Each row is a point. Each copy is the shape, with its points in the same order, stretched, turned, moved and blurred by noise. Some copies are also mirrored. Which?
In the rows, 128 means zero.

Shape (7 x 3):
[[109  97 158]
 [128  88 137]
 [ 92 151 128]
 [133 200 130]
 [ 92 173 129]
 [136 172 144]
 [145  90 122]]
Copy 1 (7 x 3):
[[ 77 125 129]
 [ 82 127 156]
 [129 122 102]
 [146  73 106]
 [144 116  94]
 [128  86 117]
 [ 98 122 167]]
Copy 1 is: mirrored
Copy 2 (7 x 3):
[[114 128 146]
 [132 118 128]
 [ 77 165 114]
 [131 204 102]
 [ 77 181 111]
 [140 185 115]
 [147 117 110]]
Copy 2 is: only turned

Shape (10 x 4):
[[ 90 220 139 120]
 [129 113 131 105]
 [111  99  96  90]
 [ 94 113 145 121]
 [154 124 112 114]
 [115 156 124 157]
 [140 119 101 176]
 [125 114 115  90]
 [189 127 159  94]
 [122 139 118 170]]
Copy 1 (10 x 4):
[[176 151 154 190]
 [103 106 121 139]
 [ 63 126 121 143]
 [117 115 160 126]
 [ 95 126  93 131]
 [144 165 133 131]
 [111 184 108 103]
 [ 82 110 115 145]
 [125  63  81 129]
 [136 175 129 115]]
Copy 1 is: mirrored
Copy 2 (10 x 4):
[[188 218 115 172]
 [ 97 133 125 105]
 [ 52 143 141 101]
 [ 82 145 105 132]
 [123 114 153  98]
 [142 131 133 184]
 [126  79 160 166]
 [ 88 156 126  97]
 [162  99 125  35]
 [130 110 148 173]]
Copy 2 is: mirrored
Copy 3 (10 x 4):
[[ 67 151 128 160]
 [157 141 135 146]
 [170 173 146 122]
 [144 120 159 131]
 [151 150 106 144]
 [106 121 114 121]
 [130 115  97  94]
 [162 163 137 145]
 [160 132  98 200]
 [114 113 110 107]]
Copy 3 is: only turned
Copy 4 (10 x 4):
[[ 95 172  44 130]
 [128 137 142 137]
 [154 161 153 137]
 [131 127 129 171]
 [141 134 138 109]
 [146 112  93 142]
 [183  84 122 136]
 [133 160 144 130]
 [ 93 127 146  94]
 [161  95 104 144]]
Copy 4 is: mirrored

Shape (9 x 4):
[[126 149 107 151]
 [114  85 142 144]
 [142  99 101 135]
 [ 94  67 181 138]
 [151 151  92 113]
 [187 113 151 118]
 [ 95 160 118 128]
 [146  83 106 113]
 [118 167 108 139]]
Copy 1 (9 x 4):
[[105 166 142 112]
 [142 129  66 118]
 [121 148 107  80]
 [171 101  35 151]
 [118 139 160  83]
 [191 148 123  94]
 [ 93 132 139 142]
 [144 117  96  65]
 [ 96 156 163 128]]
Copy 1 is: only turned
Copy 2 (9 x 4):
[[117 153 131 145]
 [167 116 130 128]
 [154 152 104 119]
 [182  91 148 122]
 [100 172 114 109]
 [150 186 150 104]
 [ 85 125 134 130]
 [157 148 102  95]
 [ 92 149 134 145]]
Copy 2 is: only turned
Copy 3 (9 x 4):
[[185 138 112 156]
 [135 138  77 107]
 [164 102 100 159]
 [ 93 158  71  55]
 [164  93 148 186]
 [ 73 113  96 195]
 [173 143 146 110]
 [140  82 114 157]
 [186 139 134 150]]
Copy 3 is: only turned
Copy 4 (9 x 4):
[[136 119 150 122]
 [100 130 111 149]
 [137 149 133 134]
 [ 70 116  75 164]
 [168 135 143 110]
 [122 157 119  95]
 [140  88 125 135]
 [141 158 117 141]
 [144 103 142 118]]
Copy 4 is: mirrored
